Every row gives one point. Each copy is the shape, with its points in the same order, turned, moved and blurred by noise. Say if it was mirrored as well.

Shape, 8 rows:
[[ 33 -24]
 [ 10   7]
 [ 72  48]
 [-16 -42]
 [ 14  -1]
 [ 17 -25]
 [-39   6]
 [ -3 -23]]
Copy 1, 8 rows:
[[ 24  40]
 [  9   3]
 [-57  34]
 [ 60   2]
 [ 13  11]
 [ 33  23]
 [ 34 -39]
 [ 41   5]]
Copy 1 is: only turned
Copy 2:
[[ 51   6]
 [ 12  11]
 [ 26  82]
 [ 29 -43]
 [ 23   9]
 [ 39  -5]
 [-19 -25]
 [ 23 -18]]
Copy 2 is: only turned
Copy 3, 8 rows:
[[-35 -39]
 [  1 -21]
 [ 35 -85]
 [-42   8]
 [-10 -24]
 [-34 -22]
 [  2  27]
 [-30  -5]]
Copy 3 is: only turned

Shape (7 x 4):
[[-38  14   0  61]
 [-28  -4 -22 -41]
 [ 14  15  27 -61]
 [  5  32 -16 -28]
 [ 10  14 -18 -49]
 [ 28  -9  30 -18]
 [-55  29  24  56]]
Copy 1, 7 rows:
[[ 56   8 -14  42]
 [-33  53  -8   6]
 [-26  36  22 -57]
 [-18  18 -23 -24]
 [-42  27  -8 -27]
 [-10   5  41 -26]
 [ 79  28 -11  26]]
Copy 1 is: only turned
Copy 2 (7 x 4):
[[ 35   9 -29  44]
 [-37 -32  21   6]
 [-35  15  55 -32]
 [-45  21  19  11]
 [-56   1  25  -7]
 [ -4  20  18 -41]
 [ 54  11  -5  55]]
Copy 2 is: only turned

Shape:
[[-10 -18  19  -6 -31 -41  23  -1]
 [-39  51 -11  19  -2 -40 -46  54]
 [-11  17 -24 -32  41 -52  67 -18]
 [-13 -16  -4  -8  -4  27 -41  19]
 [ 41 -17   7  -3 -60 -40  -8 -42]
 [ -9  -5  -8 -34 -14 -22 -32 -21]
 [  2  -9  -3  -6  22 -16   0  44]
 [-40 -11 -19 -41 -19  11  72  55]
 [-54 -26  24 -41  55   2 -40 -46]
 [ 39  39  16  -9 -12  52 -26 -21]
 [ 14 -58 -22  39  34  23  20 -40]]
Copy 1 (11 x 8):
[[-14 -18 -23  -7   2  43   3  45]
 [-51  39  41  20  16  52  57 -10]
 [  3 -13  44 -26 -35 -22  25  75]
 [-17 -14  16  37  33  22  -9 -30]
 [-49 -18 -55 -44  21  16 -22  20]
 [-32 -18  16 -13  48  15  -5  12]
 [-20  14  18  46   0  16   6  27]
 [  9 -27  54  24 -58  54 -36  34]
 [ 38 -32  33  18  87  -6  25  24]
 [ 10  33  -7 -19  21 -13 -32 -53]
 [ 15 -55 -37  36 -12 -46  15  -4]]
Copy 1 is: mirrored
Copy 2:
[[ 46  -4  19  -1  12   6  29  -1]
 [  9   3 -77  36  60   8  33  23]
 [ 76  24 -24 -72   3  40   0  -8]
 [-23 -27 -13  12  15  -6 -26  13]
 [ 34 -36  19  -9 -24 -32  49 -45]
 [  4 -36 -18 -22 -10  -9  19   8]
 [ 36 -18 -20   0  39  12 -27   5]
 [ 40  13  18  20  -2  94 -27  16]
 [-19  -6  -3 -79  11 -22 -19  70]
 [ -3  14 -39  17 -45 -51 -28 -17]
 [-13  16  35 -59  28  -7 -45 -53]]
Copy 2 is: only turned

Shape:
[[ -3 -34 -49  16  43 -27   8  18  12  38  29]
 [ 20  30 -44  46 -41 -11 -21 -41  18   5  13]
 [  1   4 -26 -28 -16 -38  39  36 -47 -36  38]
 [-50  17   6  36 -32  51   0  -6 -47  46 -20]
 [-49 -16 -42   7  -6 -44 -42  29 -10  34 -10]
 [ 45  24  44  19 -41 -36  41 -16  22 -16 -45]
 [ 22   8 -47  -1  11 -29 -51  60 -57  12 -19]
 [ 20  -4  17 -49 -30  18 -27  50 -15 -33  13]
 [ 33  39   5  -4  -9 -13 -51 -32  13  25  19]
 [ 38 -31  12 -25  31 -24 -33 -14 -46  47  34]
 [ 37   4 -28 -31 -36 -30 -20  22 -14  27 -44]
 [-33  14  21  20 -39  46  41 -23 -69  -4 -54]
 [-44  -2   0   3  51  31  10  13  18 -37 -11]
 [  7 -34 -27 -52  50 -10 -14  47   3  29  13]
 [  3  42 -24  23  33 -46  39  35  16 -15  40]
 [  1   5 -39 -53 -22 -30  -8  12 -18 -14  -2]
 [-52 -28 -53  30 -11  28 -28  -1  -6 -40  14]]
Copy 1, 17 rows:
[[  0   8  11 -20  21 -13 -47 -36  10  44 -13]
 [-48  85 -14   2   5  -7 -10  -3   7 -23 -18]
 [-72 -49   4 -10  31  48 -32 -16 -11 -12  26]
 [-16  35  31 -51  22 -16  52  39 -64   5  21]
 [-43  17  -1 -50 -17   2 -36  10 -34  70   5]
 [-29  12 -43  50  15  25  59   9   1  -6 -58]
 [-35   8 -32  -6   4  28 -24  19  -1  60  84]
 [-10 -21   0 -21 -20  74  -5  47  -3 -23  27]
 [ -1  61 -68 -33  13  16 -12  27   2 -19   2]
 [ 27   9 -37 -14  70  36 -48  29 -31  24  14]
 [-48  23 -20  -3  11  44   0  57  18  55  11]
 [-38  -4  32   6  49 -18  83  59 -65 -19  19]
 [ 13 -40   9 -13 -26 -46  -7  13  -5  -9   6]
 [ 17 -36   3 -35   9  24 -51  21  36  48  18]
 [-39 -30 -32  -8  10  -7 -14 -70  28  -5  13]
 [-58 -22 -17 -22  14  28 -34  47  13   6   7]
 [-29  22  54 -14 -37 -19 -41  23 -34 -12  15]]
Copy 1 is: only turned
Copy 2:
[[  -5   -8   35    3   58   38  -22    0  -25    1   43]
 [  15   60  -28  -42   30   10   39  -32  -21   34   27]
 [  34  -16   25  -40   44  -29   34   43   -1  -49   -4]
 [   7   -2  -23   -6   21   26    0  -21   20   49  -79]
 [  41  -50   -5    1   37   46   17  -11    2   30   31]
 [ -27   27   -5  -10  -44  -16   70  -32   -9  -36   -5]
 [  46  -18   21   16   30  -13   19   28   53   35   43]
 [  10  -30  -26  -53  -16  -36  -12   30   35  -22   23]
 [   5   18   -6  -45   -8  -29   12  -24  -21   61   37]
 [  23  -18   68  -23    0  -32  -40  -36   -6   27   30]
 [  31   -5   21  -21  -40   19   41    8   32   14   38]
 [  26   19  -23    5  -15    5   13  -16   18   -5 -108]
 [ -16   -8  -50   34   24   -1  -33   29  -38  -17   -9]
 [   4  -43   35   -2    8   12  -42   41  -11    3   51]
 [ -35   -1   14    0   70  -17   43   38  -43  -14   26]
 [  58  -18    6  -35   -5    2   15   36  -12  -11   25]
 [  44    9  -67   -9   71   30  -24    2   -2  -11    4]]
Copy 2 is: mirrored
Copy 3:
[[-16  -9  44  16   3 -64  42  18  10  -4  22]
 [-16  -1 -40  49 -12   4  -5 -10  19   6  63]
 [-42 -11 -28 -45   8 -19  49   6 -50 -46   8]
 [-10  32 -21  19  77   0 -49  -8  36 -15 -22]
 [-35  22  26  45  40 -57  -3 -28 -36 -13  31]
 [ -4  22  11 -12 -30  84 -15   8  -2 -49  50]
 [-84  -3  16  52   3 -25  10 -14 -50 -14 -30]
 [-42 -26   1 -44 -12  12 -14 -57 -45   2 -22]
 [ -6 -33  -5  30 -13  16 -28   3 -24  40  39]
 [-15 -80  43  26  32   3  16  17 -27  12  -2]
 [-66  17  27  25  14  38  17 -29 -33   6  23]
 [ 13  43 -32  -2  67  52 -16 -11  21 -49 -40]
 [ 51  34  13 -14 -19 -41   0 -21 -10 -13 -38]
 [-31 -13  74  -7   1 -43  37  -9 -32  23 -20]
 [-25  15  -3 -18 -49 -51  17  55 -20 -30  28]
 [-33   7  -5  -5  10  -3  39 -33 -56   9  15]
 [ 13   6 -31  21  14 -62   7 -68  14 -21  -6]]
Copy 3 is: only turned
Copy 4 (17 x 11):
[[-23  21 -67   1 -26 -40  -6  65   2 -48  19]
 [  5 -37   4  30  18 -66 -45  33  21   9  28]
 [ -1  12 -24  15 -18 -48  41 -33 -44 -53  47]
 [ 27 -23  -1  58 -37 -32  36  42  -5  37 -54]
 [-20   7 -41  62 -45 -39 -36  31 -20 -48 -28]
 [ 51  34  63   2  36 -22  -8   4  24 -31  13]
 [-28  31 -65  26   0 -74 -15 -26 -24 -27 -47]
 [-36  -7  -3  -8 -11   8  18 -55 -20 -18 -12]
 [-23 -27  -7  20  58 -15 -35  30 -15  -2  -4]
 [ -1 -18 -70 -30  37 -20   1  34 -43 -47 -35]
 [-25  14  17  10   9 -67 -16  -4 -13 -51 -41]
 [ 67   0  40  20 -39 -46  45  11 -29  39 -36]
 [-12  48 -16   0 -52  15  -4  30 -26  34  23]
 [-67  34 -55 -20 -22 -11   5  30 -32 -48 -15]
 [ -9  52 -44  39  14 -30  14  21   5 -21  71]
 [-36   1   3  13 -14 -51  -6 -10 -53 -44  10]
 [ -3 -26 -34  20 -85 -34 -33  10 -11  27  21]]
Copy 4 is: mirrored

Shape:
[[-13 -11  -7  29   5 -22 -17  58  26  26   6  -4]
 [-13  -6 -42  26  -3  17   4  -9 -11 -13   2 -18]
 [ 62 -18  -6  40  -2  16   6   2 -25  10 -12   8]
 [ 29 -28  -3 -22   2  14  33 -16  12 -14   1   8]
 [ -3 -21  64   5  20 -44  -8 -10 -18  10 -30 -19]
 [ 46  -5  49  39   6  17 -17 -14 -11   8   0  11]
 [  5   2  -2  39  63  20  -6  12 -27  44  -6  16]
 [ -7  11  13  16  -6 -40  -6  -6 -28  -6   0 -14]
 [-13 -13  17   2  15 -58 -13  22 -19  -1  15  41]
 [ 16  31  29  31  -7  -3  20 -11  57 -16 -51 -15]
 [  9  26 -41  27   5  11  71  -3 -20 -18 -17 -13]
 [ -3  23 -38 -58  13 -21  22  22 -17 -14   9 -14]
 [ -3  -2 -19   2 -10   5 -14  10 -10  -2 -30   2]
 [  6  26 -25  34 121 -23 -15 -16 -14  44 -39  -7]
 [  0  34 -41   9 -12  16   5  15 -28   9 -11  91]
 [ 39  31 -38  16  -9  -9  18  -8 -26  80   5   8]]
Copy 1:
[[-24 -55  35 -36  -7  29  24  29  -7   6 -17  14]
 [-11   0   1 -32 -40   2 -14  17  13  13  40 -22]
 [ 32 -17   0 -46   6   6  -5  16  -2  56 -11 -56]
 [ 36  22   5  -5   9  -8   3  17  -3  33  27  11]
 [-21 -26  14  -1  24  -5  -6 -55  -1  34 -32  -1]
 [ -7 -18  -2 -35  42 -33   2  13   2  58 -24 -44]
 [-25 -27 -31 -66  38  38 -13  14  15  23  -3  -6]
 [-22  -2   6  -7 -18  -2  -8 -14 -17  -8 -23 -27]
 [-18 -17 -12  -9   7  10  37 -11 -33 -12 -30 -11]
 [-39  22  21  -8 -23 -30 -20  16   0  68 -38  25]
 [ -4  53   0 -32 -34  52 -41  24 -10  37  16 -19]
 [ 28  13 -14  29 -11  38 -20  29  -3 -29   2  17]
 [  0 -27  -4 -24 -22   2 -30  13 -13  27  -2   4]
 [-39 -30 -67 -46   8  46 -22 -11  75  29 -44  17]
 [ 14  13 -51 -81 -18   8   5  42 -70 -11  -6  -5]
 [ 38   7   9 -91  -3  31 -36  19  15 -17 -43 -26]]
Copy 1 is: only turned
Copy 2 (16 x 12):
[[ 40 -29  11   3  37   7 -39 -10   1  23 -19  13]
 [-14   3   1  20   6  34  -9  13 -31  16  11 -23]
 [-17 -44 -16   8  21  53 -23 -40  -4 -23  17 -42]
 [-20 -28 -34  15  -8  14   7   4   5 -37  26   4]
 [ 18 -30  12 -15 -14 -18  36 -50  31  -1 -19 -32]
 [-14 -36 -30  -1 -15  30 -27 -60  27  -6 -11 -43]
 [-33 -13  25  -3  40  29 -35 -21  51  18  -1 -34]
 [ 18  15   2  -6   5   0   8 -36 -13  -1 -11 -34]
 [  4   7   6  -1  37 -20  -1 -45   3 -22 -45   9]
 [ 37 -36 -40 -43 -30  37  -1  26  14  -5 -19 -38]
 [-13   5  10 -17   9  38 -14  40 -27 -37  34 -51]
 [  1  30 -17 -16  44 -19  14  10 -17 -11  49  10]
 [ -2  -8  -6 -13  15  41   7 -14 -15  14   7   4]
 [-26  -5  16 -13  80  19  17  15  78  37 -15 -77]
 [-38  39  -9 -29  44  75 -34 -18  -5 -36 -16  23]
 [ 28  25   1  19  50  69 -27 -30  33 -27  38 -35]]
Copy 2 is: only turned
Copy 3 (16 x 12):
[[-23  -1 -39  16 -46  28   2  18 -14   3  -7 -27]
 [ 22  -2  16  -2   2  16 -33  28 -17 -26   3   1]
 [-16 -60  20  18 -21  -3 -44  14  -8  19  -2  10]
 [-18 -25  28 -29   8   5 -10 -22  27  -9   1  -7]
 [ -8 -29 -26  46  27  27  -1 -37   1  27  33 -27]
 [-23 -38  22  50  -7 -39 -22   0   7  37  11   2]
 [-44 -38 -20  39   4 -18   1  35 -41  -9  22  22]
 [ 19 -19 -11  33  23  35  -4   9   2  23   2 -16]
 [ -8 -37 -39  32   8  31  27  27  37   0  -3 -32]
 [  0  -5  23  40 -17  -4  -6 -60 -36   3 -44 -21]
 [  3 -39  24 -20  33  18 -30  12 -53 -28 -46  -8]
 [ 28 -32   7 -45  15  53  44  23  -6 -12   0  -8]
 [ 37 -24   0  11 -22  13  -5  10  -9 -12  12  -2]
 [-33 -40 -20  71  20  26  41  12 -67 -42  32  58]
 [ 32 -57 -11   4 -10 -39  21  54   8 -39 -37   1]
 [ 11 -46 -28   0   4 -11  -2  28 -21  29 -37  69]]
Copy 3 is: mirrored
Copy 4, 16 rows:
[[ 26  22   8  47  -5 -42 -36   8  43   7 -30   3]
 [ 32   4  -9 -14  17 -26  20  24   2 -20  -9  19]
 [ 11 -11   0   5 -26 -29  53  15  12  41 -38  -1]
 [ 34  -9 -14 -18 -18  17   8   4 -13  28 -19 -31]
 [-22  45 -24  64 -30  26   5  18 -10  23 -15   8]
 [-26  -8  25  27 -36   2  34  37   8  32 -36 -11]
 [-22  -1 -19  46   1 -51  32  23   4 -15 -55 -36]
 [ -4  37  -2  35  21  14  16  12  12  18  -8  18]
 [  6  24 -15  57  36  11 -25  15   6  38 -57   0]
 [ -8 -12 -19  25 -33  -1  -7  45  24  34  58 -12]
 [ 20  13 -49 -36  26 -35  37  20  19  16  10 -24]
 [ 33  19 -33   1  38  12  -5 -50  17  -5 -10 -19]
 [  5  -4 -16  11   3 -27  -1  -6  -3   6  -9  28]
 [ -5 -17 -67 107  19 -40  57  22   1 -38 -19 -44]
 [-20 -39  -2  -8  70 -53 -11  -1  -9  44 -36 -11]
 [ 10  17  26  31  25 -63  54 -24 -10  35  -4 -41]]
Copy 4 is: mirrored

Shape (17 x 12):
[[  35    9    7  -26   15   24   31   -8   22  -27  -33   11]
 [  17    1  -39   -8   20  -44  -13  -17  -48   -8  -30   -8]
 [  20  -12  -21   16   28   12   34   -7   -6  -20    9  -15]
 [  23   71  -16  -57   13   26  -27    4   17  -13    9  -11]
 [ -83  -22   94  -26   34    2   23    1  -17   50  -27   -9]
 [  31   -3  -35   14    0    0    0   15   20   31   -8   24]
 [ -17    2    9    6    3   26    2   50    7  -16   22   15]
 [  30  -15   -4   11   14 -117   -8  -11   25   -9  -23    8]
 [ -35    7  -19   -4   20   30  -19  -15   -7  -18  -16   24]
 [  28   -5  -37  -72    5  -50   17  -10 -107  -21   13   10]
 [ -40  -16  -38  -26   23   17   20  -15  -28  -12  -18   22]
 [  22  -11  -36   -8   58  -30  -17   23   26    4    6   14]
 [ -18  -23  -39  -23    6   21   27   -9   24  -20  -13  -14]
 [  12   -5  -15  -12    4   32   34   -7    7    6  -37   10]
 [  19  -13   14   12    5    8   24  -22    7   -5   61   12]
 [  40  -32  -29  -20    0   28  -11  -14    8  -20  -28   -3]
 [  14    3   44    7   35   30   18  -18   26   -7   67   22]]
Copy 1 (17 x 12):
[[ 16  -6 -31 -20  10  -1 -45 -35  31  12   6 -30]
 [ 41 -14 -19 -16  10 -20  27  32  46  26  34  29]
 [ 33  21 -20   1  28  25  -2   8  25 -11  11 -20]
 [  9 -50 -47  27 -32 -21   4 -11  19  37  -8 -55]
 [-64  70  45  36  -4  21   1 -43  33  83  40  16]
 [ 21  -1 -22 -39 -21  17  19 -21   1 -15 -11  11]
 [ -4  20  14  -1   0  -6  30 -31 -11  -6  15 -52]
 [ 10  40 -38 -81  26 -48  29  24  42  34 -24  34]
 [ -4 -35  28   6  25  15  20 -15  22  16  11 -15]
 [ 89  -6  14  -8 -18 -39 -12  70  15  57  64   3]
 [ 17 -23  38 -12  12  34   1   8  39  26  38 -17]
 [ 43  15  -8 -30  -8  -6  49 -14  47  12 -32 -16]
 [ -7  -4   5 -22  -3  31 -15  13  52 -12  10 -37]
 [  6  -9 -11 -18  -1  32 -28 -27  24   2  24  -9]
 [ 18  40   2   9  18  10 -15  15 -24   3 -28 -23]
 [ 24 -22  -4 -12  -6  -8 -30  -6  45 -31  -1  -1]
 [ 16  41   4  28  28  14 -17 -20 -26  23 -51 -44]]
Copy 1 is: only turned
Copy 2 (17 x 12):
[[ 22 -10  11   7  12 -34 -26  12  19  11 -32  -9]
 [ 27  45  20 -16   1   1  19  -8  56 -14   0  61]
 [  4   3  -4 -32 -27 -28   9  36  35   3 -19  23]
 [ 64 -14 -25 -25  19   0 -62  -1  16 -35   2   0]
 [ 13  26  20 -12 101   0  49  45 -24  53  49 -38]
 [-22  -1 -23 -15 -11   6  11 -22  29 -19 -21  -7]
 [ -2 -21  17 -43  -2  15 -18  20 -39   7  15  -2]
 [-14 121  20  -2  -3 -16  21  -6  20 -32 -37   4]
 [ 28 -23  36 -32  19 -21  10 -12  -3 -34  23  13]
 [ 88  44  22  -4 -21  44  27  10  33  24 -36  76]
 [ 46 -10  33 -39   5 -23  45 -17   2  17   3  19]
 [ -1  26 -12 -61  12  -1  16   3  17 -38 -56   8]
 [ 20 -12   1 -30   0 -54  12  -6   1  19 -21  22]
 [ 12 -31   6  -1   5 -27   6  -7  22  22 -20 -13]
 [  7  11 -13  -6 -42  -1  17  64 -15 -13  -1 -12]
 [ 11 -26  -1  18   2 -34  -1   4   7 -17 -40  46]
 [ 20 -13  -4 -16 -23  -9   8  82 -14 -35   1 -43]]
Copy 2 is: mirrored

Shape, 16 rows:
[[  13   12  -23  -15   13   19  -53   26   26    2   21   16]
 [ -35    8  -26    4  -39   37   44   50   -4   21  -18   28]
 [ -35   11  -24  -35    2  -12  -87   26   11  -66  -23   11]
 [   5  -25    4   30   26  -52   42   50   18    6   33   -5]
 [ -35   17   -5   -4   29   30   46  -35  -36   25  -19   24]
 [ -29   14   11  -40   34   26   19   40  -15   -7  -21    3]
 [ -31  -51  -16  -30   29   28   18   15   16    6  -14    6]
 [  -3   21   -2   -7    1   13   26   52   27    2  -23   37]
 [ -33   -5  -21  -16   32   34   18   33 -104  -28   -9   10]
 [ -16    2   -9   -3   20  -25   32   42   31   -6   78   20]
 [  34   -1  -23  -21    9   38   45   13   19 -115   -1   17]
 [  20  -67   -8  -29   22  -22   33  -52   20   19  -11   67]
 [ -35   11  -15   22   24    3  -13   51   34   18    4    0]
 [  15   18   13  -28  -25    4   22  -45  -42   -4   10   -2]
 [   3   11  -19  -36   27   36  -78  -70   19  -29  -20    4]
 [ -29  -22  115    9   30   20    2  -58  -13   16  -13   33]]
Copy 1 (16 x 12):
[[ -4  24 -26  27   9   4 -62 -25   2  -2 -19  31]
 [-35  18 -30 -13  22 -27   8 -37   3 -37 -36 -61]
 [-12 -22  15  46 -51  39 -77 -68  29  -3 -25   7]
 [  0 -11  27  32  49 -13  -3  16 -48  13  25 -28]
 [ -9  17 -18 -42 -41   6  45   7 -16 -29 -37   2]
 [-29 -11   1 -20  -6  10   1 -36 -13 -55   5  14]
 [  2 -22 -46  33   0   5  25 -33 -26 -33 -15   0]
 [-24  -2  -6 -10  48  14 -22 -22  -1 -34 -26 -18]
 [-85  14  -9  -5 -69   7  27 -24 -15 -31  25  -8]
 [  6  32  16  33  32   0 -39   3 -73 -32   7 -27]
 [-19 -12 -36  27  -9  93 -41  35  17 -68  23 -46]
 [ 16 -52 -63   8   0  31  10  24 -70  14 -64  -1]
 [  2  24  23  30  37 -13  -9 -44   6  -6 -11   0]
 [ 10  -5 -36 -51 -57 -10 -29  33 -13 -15  -6 -18]
 [ 41  -1 -42  15 -70  47 -43 -12  36   0 -39  59]
 [ 56  -9 -30 -88 -22  47  33 -41 -51  30   8  14]]
Copy 1 is: mirrored
Copy 2, 16 rows:
[[ 17  21 -48   3   7 -45  -8  34   3  12 -16  -7]
 [-14  22  11 -62 -26 -42  -9   3 -17 -39   7  62]
 [  1 -26 -81  -4  12 -39 -49   0  66  -6 -45   3]
 [-36  38 -42 -23  31 -22  23 -59 -60 -11  12  -7]
 [ -9  18  35 -61 -28  13  33  -1  29 -32  21 -18]
 [ 28  28   1 -33  22 -10  -5 -26  32 -39   0  15]
 [-15  28  20 -33  19 -54 -29 -20  19 -19  20 -22]
 [  9  19 -26 -24   3 -20 -14   3 -18 -51  24  35]
 [ 32  19  19 -80 -24   7  -9 -49  22 -30 -65 -12]
 [-26  77 -54   5 -12 -42  28 -42 -23 -12   5   0]
 [ 24  38 -44 -10 -45  23 -91 -51   6  15  36   6]
 [-38 -18  27  21 -33 -34  -8 -20 -16 -32  53 -72]
 [-22  36 -49 -44  36 -40   9  15  -5 -20  -2  14]
 [  5 -18  20  -1 -43  17  33 -27  21  23   4   9]
 [  9 -26 -26  10  -8 -12 -24  50  81  39   4 -50]
 [-58   9  63  37  36  62  23   9  35 -32  -4 -25]]
Copy 2 is: mirrored

Shape (16 x 12):
[[ 14 -11  12   3  32 -14  18 -41 -47  32  40  64]
 [ 15   2 -34 -36   7 -13  23  -2  40  -3 -80  35]
 [  6  -1  67 -11  16 -12  33 -24  11  24  19  14]
 [ 11 -33   7  38  26 -22  10   7  14 -24 -52  13]
 [ -7 -17  -1   3  43  29  55 -19  10   1 -56   7]
 [ 38  18  28  20  28   9  22 -35  18  46  29  12]
 [ -1  -6 -34  -6  21   2 -67  24 -53  18  30 -29]
 [-15   3   3   3   4  -2  49 -32 -18  32  14   0]
 [-20  19 -48  41   7 -50 -37  14 -26  -6  76 -24]
 [ -7 -27 -21  16  -7  20  29 -16  31  11 -63  34]
 [-23  -9  -4   3  47 -31  31  12  20  46 -62  18]
 [ -6 -15  14  26  21  15  20  13  22  44  39  42]
 [-16  26 -16   7   3 -12 -16  68 -45 -21  54  -7]
 [-26  24 -12   5  55  20  16 -25  38 -13 -89  46]
 [-19 -38 -39 -25  54  -4  19   2  49 -28 -36   9]
 [ 31  18 -63  27  36 -24 -12  57 -49  -6  57 -23]]
Copy 1, 16 rows:
[[ 27 -13  31  -5  70   5 -28  53   6 -50  -5  39]
 [-26 -36  12 -25  10  27 -74 -23  -6  57 -30  13]
 [  8  34  29 -37  65   5   3  26  -6   9   0  -7]
 [ 15   1  37   1   4 -21 -52 -49 -25  11  -1  -4]
 [-29 -48  45 -31  26 -33 -25 -12  -9  22  -3  -8]
 [ 25   1  50 -31  63  21  22   3  22   3   7  28]
 [ 48 -19 -13  61 -36  12  29  34   0  -4 -17  31]
 [-16 -17  35   4  48   8   1  41  -3   2  30   3]
 [ 32  22   4  98   9  17  12  24 -21   5  39  72]
 [ -6 -54  20 -39   9   8 -57 -27 -20  23  23  -3]
 [ 20 -43  51   4  43   1 -43   0 -34  60 -22 -15]
 [ 57 -11  25 -34  45  -9  -4  28  -5  22  39  34]
 [ 31  35  17  50 -40 -11   1  68 -13  21  18  57]
 [-27 -54  48 -47  15  -4 -42 -37 -68  41 -38  31]
 [-11 -35 -16  -2  21 -43 -50 -29 -23  57 -21  28]
 [ 38   8  35  89 -29 -13   3  31  32  17  13  76]]
Copy 1 is: mirrored
Copy 2:
[[ 75 -30 -26   3  41  -2  -4 -18  80  29 -16 -33]
 [ 35  32  22  12 -51  10 -50 -25   1   5 -11  34]
 [ 44 -53 -20 -24  24  23  -1  -2  14  43   1  -3]
 [ -5  18   8 -38 -26  28 -41 -43  17  25  -7 -29]
 [ -3  -8   2  14 -20  -5 -67  -6   1  38 -16 -10]
 [ 24 -58 -26  15  21  50   1  -2  49  10   9 -20]
 [ -5  40  12  -2  17 -47  62   1  49  -4  52 -45]
 [ 22 -46 -11  18   4 -17   9  -9  36  24 -24 -22]
 [-24  32 -41 -20  -8 -21  96 -16  90  17  18 -23]
 [ 10  -4  12  22 -31   3 -50 -65   2   8 -16  -6]
 [ 35  -6  14   9 -68  12 -30  -4   7  52   7 -30]
 [ 34 -35 -54  14   3   4  -6 -43  27  15  22 -52]
 [ -2  55 -57 -19   9 -43  61   9  18  11   3 -47]
 [ 17  43  19  46 -31  35 -60 -26   1  74 -14  11]
 [ -5  18 -17  -8 -49 -30 -55 -25  19  46  37  24]
 [-23  60 -47  -7  -7 -31  45  21  83 -17  20 -61]]
Copy 2 is: mirrored
